Every row gives one point. Each copy is the shape, with its points in the same order, turned, moved and blurred by noise. Say if it was mirrored as well.

Shape (6 x 2):
[[ 27 -19]
 [-65 -24]
 [  2  13]
 [ 17 -30]
 [-22   0]
 [ 24  32]]
Copy 1:
[[ 19 -31]
 [-51  31]
 [ 23   8]
 [  4 -31]
 [ -2  18]
 [ 52   7]]
Copy 1 is: only turned
Copy 2:
[[-12 -18]
 [ 78 -27]
 [ 13  14]
 [ -4 -28]
 [ 39  -5]
 [ -9  32]]
Copy 2 is: mirrored

Shape (9 x 3):
[[ 13 -14  -5]
 [  5 -13 -13]
 [ 13  39 -63]
 [-11 -47 -31]
 [ -4 -29 -18]
 [ 28  18  38]
 [  8   9 -20]
 [-42  40  -9]
 [  5  19  65]]
Copy 1:
[[  3  -1  22]
 [  0  -8  14]
 [ 40 -66  -8]
 [-40 -23  15]
 [-23 -11  14]
 [ 44  34  22]
 [ 19 -15   6]
 [ 21  -4 -53]
 [ 40  62   5]]
Copy 1 is: only turned
Copy 2:
[[  4 -12 -18]
 [ -6  -3 -14]
 [-10  61  -6]
 [-46 -15 -37]
 [-25 -14 -17]
 [ 49 -16   4]
 [  3  12  -6]
 [-12  13  49]
 [ 58 -37  22]]
Copy 2 is: only turned
Copy 3, 9 rows:
[[  2  -4   2]
 [ 10  -2  11]
 [ 77  31  -2]
 [ 17 -28  42]
 [  7 -11  26]
 [-23  23 -39]
 [ 23  15   1]
 [ 14  67  28]
 [-52  39 -27]]
Copy 3 is: mirrored

Shape, 8 rows:
[[ 10  67  15 -24]
 [ 45  30   8 -23]
 [ 29  64  14 -24]
 [ 47 -23 -24 -52]
 [  2  14 -14  -7]
 [ 30  -6  -7 -50]
 [ -2 -19   9  -5]
 [-16   1  -8  24]]
Copy 1 (8 x 4):
[[-12  70 -42  18]
 [ 13  28 -59  11]
 [  2  59 -50  19]
 [ 27  -4 -56 -36]
 [ 13  30  -8   2]
 [ 11   6 -43 -27]
 [ -9 -12  -7   3]
 [ 11  10  26  17]]
Copy 1 is: mirrored
Copy 2 (8 x 4):
[[ 49  25   7  21]
 [ 32  32 -22 -19]
 [ 60  30  -4  10]
 [ -6  41   1 -72]
 [  9  -2   2 -13]
 [  2  48  10 -47]
 [-32  12  -9  -8]
 [-17 -28  -6  -1]]
Copy 2 is: mirrored
